Each row of a before or after table is a point. One or more steps were done to the points. Then noise was added and the rows were shuffled. The steps act on columns, c1 being the first. Write out the steps. A step turns or swaps two columns, mirrors them in a line or flattens them onto one, adds a multiple of one to another, or multiplies or shifts one. Angles are multiples of 10 degrees, from the lower column toward the higher: turns from -170 to 170, lines from 10 to 170 but not 90. Use the fewest steps. Two steps may share a column if one is a turn and the other turns, adds or multiplies; they go together, in the order done. Otherwise the lowest column goes first.

Before, 13 rows:
2; -26; 12
-5; 1; -3
-2; 7; 20
-11; 2; -14
17; -24; -22
11; -7; 1
20; -9; 1
20; -30; 0
17; 1; -11
9; 13; -11
-14; -2; -12
11; 2; 16
-16; -32; 19
After (13 x 3):
51; 26; 19
-15; 2; -1
60; 1; 9
60; 5; 30
-48; -13; 35
-33; 14; -4
52; 11; -2
-42; 12; 0
34; 0; 7
27; 8; -15
33; -16; 0
6; -7; 28
-6; -21; -3
Steps: multiply c1 by 3; mirror c2 and c3 in the line at 130 degrees

Before, 10 rows:
-11; -16; -1; -7
-16; -9; 5; 0
10; -9; -2; -5
23; 2; -35; -5
-1; -12; 17; 1
-18; -18; 1; 37
-2; -17; 13; -11
-5; 25; -27; -18
-8; 5; 14; -3
8; -17; 9; 1
After (10 x 4):
-13; 19; -36; -8
11; 5; 17; 2
16; 7; 14; -18
24; -7; 1; 59
3; 12; -2; -8
20; -1; -1; -11
10; 15; 10; 1
-18; -17; -27; -29
16; -9; 6; -1
-1; -10; 13; -5
Steps: turn c1 and c2 by 120 degrees; multiply c4 by 1.6

Before:
-12; -33; -4; -1; 8; 22; 23; -20
19; 12; 1; -5; 10; 17; 6; 58
-2; 25; -12; -28; 39; -22; -23; 11
8; 34; 13; 18; 8; -32; 24; 55
14; 36; 21; 15; 57; 10; -19; -20
17; 25; -21; 18; 49; -18; -21; -3
-22; 17; -18; -22; -6; 24; -17; -20
-19; -52; 4; 20; 26; 25; -16; 53
-22; 9; -14; 1; 45; 25; -3; -1
After:
27; -19; -28; -23; 12; -9; 6; 16
-14; -20; -22; -1; 4; 5; 23; -35
-25; 55; 35; 18; -4; 1; 9; 33
13; -1; -28; 0; -31; -5; 38; 8
9; -21; -3; 16; -60; 23; 10; 36
-13; 58; -17; -4; -15; 6; -7; 12
22; 11; 17; -28; -38; -19; 11; 26
11; -4; 10; 17; -56; -26; 1; 25
24; 54; -22; 20; -17; 13; 19; -52
Steps: turn c1 and c7 by 120 degrees; turn c5 and c7 by 150 degrees; swap c2 and c8; turn c3 and c6 by 70 degrees

Before (9 x 11):
25; -6; -28; -13; -7; 26; 18; -3; -7; 7; 15
10; 3; -7; 5; 8; -15; -2; 22; 21; -1; -27
2; 5; -3; 2; 32; 0; 11; -3; 21; 27; 2
5; -9; -35; 18; 23; -8; -9; -22; -7; 10; 14
4; 19; 11; -15; 6; -8; 11; -3; 17; -18; 17
-1; -9; 13; 6; 4; -14; 25; 16; -6; -4; 2
-8; 0; -30; 9; -8; -12; 13; 2; -4; -16; 14
9; -8; -17; -2; 10; 16; 26; -3; -14; 8; -11
-26; -12; -8; 8; -7; 7; -12; 25; -4; -15; -5
After, 9 rows:
-8; 0; -22; 9; -26; -12; 13; -2; -4; -16; 14
9; -8; -22; -2; 13; 16; 26; -16; -13; 8; -11
5; -9; -48; 18; 32; -8; -9; -29; -7; 10; 14
25; -6; -22; -13; -24; 25; 18; -10; -7; 7; 15
2; 5; -24; 2; 59; 0; 11; 17; 20; 27; 2
4; 19; 7; -14; 14; -8; 11; 14; 17; -18; 17
-26; -12; -2; 8; -16; 8; -12; 21; -4; -15; -5
-1; -9; 10; 6; 12; -14; 25; 10; -6; -4; 3
10; 3; -13; 5; 13; -14; -2; 43; 21; -1; -28
Steps: multiply c5 by 2; turn c3 and c5 by 20 degrees; add 1 times c9 to c8

Before:
24; 21; 15; 2; -4; -21; 13; 8; -1; -21; -6; 6; -15; 30
34; -2; -15; 15; 15; 15; 2; -18; 30; 17; 12; -2; 27; -18
-3; 32; 28; -23; -24; -4; -32; 20; -7; -18; 10; 8; -7; 35
20; -19; -16; 9; 28; 21; -18; 7; 43; 19; -10; 4; 6; -13
36; -13; -28; 8; -11; -10; 12; -19; 6; 22; -17; -12; -3; -8
2; -21; -14; 22; -3; -16; 20; -11; 31; 22; 11; -6; 11; -9
10; 7; 18; -3; -7; -27; -43; 4; -7; -33; 9; 17; -4; 36
19; 11; -14; 39; -25; 1; 0; 11; -23; -11; -23; 19; -5; 8
After:
21; -36; -16; 11; 28; 13; -17; 16; 42; 18; -11; 4; 5; 0
34; -16; -12; 14; 14; 24; 1; 8; 30; 16; 11; -1; 27; -26
24; 34; 15; 1; -5; -25; 13; -21; -1; -21; -6; 5; -16; 23
11; 25; 19; -2; -6; -20; -43; -29; -9; -33; 8; 13; -4; 21
-1; 59; 27; -22; -25; 4; -32; -19; -8; -17; 12; 6; -6; 36
4; -34; -14; 22; -3; -9; 19; 2; 32; 21; 11; -5; 11; -14
18; -6; -15; 38; -24; -16; -1; -2; -24; -13; -23; 15; -6; 13
35; -40; -27; 8; -12; -24; 12; -2; 6; 21; -17; -9; -4; -20
Steps: add 1 times c3 to c2; add 0.7 times c11 to c6; turn c8 and c14 by 60 degrees; multiply c12 by 0.7

Before:
-8; 1; 19; -23; 41; -35; 12; 11; -4; -3; -1; 33; -24; 17; 6; 8; 6; -34; -12; -11
8; 4; -28; -3; 6; -9; 11; -28; 15; 20; -28; -19; -8; 6; 16; 8; -56; 24; -11; 15
-22; -4; 28; -4; 19; -31; 11; 13; 16; -36; -34; 28; 0; 12; 27; -6; 5; -54; 9; -9
-9; -12; -16; 12; -14; -19; -13; -30; 17; 18; 11; 7; 25; 16; 17; 3; 6; -6; -9; 23
7; 16; 40; -6; 18; -39; 5; -13; -22; -22; -35; 24; -15; 21; 4; 9; 10; -53; -7; 2
16; -1; -32; -34; -24; -30; 18; -27; 13; -4; 0; -24; -3; -5; 3; 3; -35; 14; -10; 15
30; -22; -10; -26; 7; -4; -4; -16; 1; -11; -12; -8; -2; -13; 17; 15; -39; 10; -36; 25
-5; 26; 11; 9; -3; -16; 14; -16; 16; 18; 13; -9; 34; 3; 37; -48; -4; 0; -6; 18
-10; 25; -11; 8; -8; -29; -5; -16; -1; 0; 3; 30; 43; 2; 22; -22; -15; 12; -9; -4
11; -27; -5; -30; -4; -25; -8; -26; -12; 21; -1; -23; 5; -7; 11; 11; -60; 14; 4; 9
23; -22; -34; -15; 14; -34; 4; -33; -9; 6; -20; -32; -8; -22; 29; 8; -23; 25; -8; 4
-14; -10; 32; 7; 11; -25; 20; 1; -1; -6; -18; 35; -1; -27; -17; 31; 17; -34; -2; 15
3; 24; 3; 26; -15; -19; -20; 6; 16; 5; 11; -7; 14; 4; 15; -25; -5; -4; -5; -15
-5; -9; 4; -18; 4; -18; -4; -38; 9; -13; -1; -20; -7; 0; 12; 13; -26; 42; -8; 14
After (14 x 20):
8; 15; 40; -7; -54; -40; 5; -12; -22; -22; -36; 23; -17; 21; 3; 3; 11; 10; -7; 1
3; 25; 3; 25; 4; -19; -19; 6; 14; 4; 12; -5; 21; 4; 14; -19; -5; 16; -5; -16
-15; -8; 33; 8; -34; -26; 23; -1; 1; -6; -17; 35; -11; -27; -19; 28; 18; 5; -3; 16
-8; -13; -15; 13; 1; -19; -10; -28; 15; 17; 12; 6; 24; 16; 18; 13; 6; 16; -9; 24
11; -28; -5; -29; 14; -26; -7; -27; -13; 21; -1; -23; -1; -6; 12; 13; -57; -4; 3; 7
-11; 27; -11; 9; 14; -30; -5; -16; -1; -1; 5; 29; 48; 2; 22; -6; -16; 2; -8; -4
16; 0; -32; -34; 24; -31; 19; -28; 13; -3; -1; -25; -4; -6; 2; 2; -36; 13; -10; 16
-4; -10; 2; -19; 35; -17; -5; -38; 9; -14; -4; -22; -11; -1; 12; 10; -25; -23; -8; 15
-6; 26; 11; 10; 0; -15; 13; -17; 17; 17; 12; -9; 47; 2; 38; -32; -5; 3; -5; 17
23; -20; -35; -14; 15; -34; 3; -34; -9; 7; -19; -31; -12; -22; 29; 3; -21; -24; -7; 5
30; -24; -8; -26; 4; -3; -4; -19; 2; -11; -14; -8; -6; -12; 18; 13; -39; -11; -37; 26
-21; -4; 29; -4; -56; -31; 8; 14; 16; -36; -33; 27; 2; 11; 27; -7; 6; 11; 10; -11
-7; 1; 20; -24; -50; -35; 13; 13; -4; -5; -3; 34; -25; 16; 8; 1; 6; -18; -13; -11
8; 5; -28; -3; 17; -9; 12; -29; 15; 20; -28; -20; -10; 6; 16; 4; -55; -17; -12; 16
Steps: turn c5 and c18 by -120 degrees; turn c13 and c16 by 20 degrees
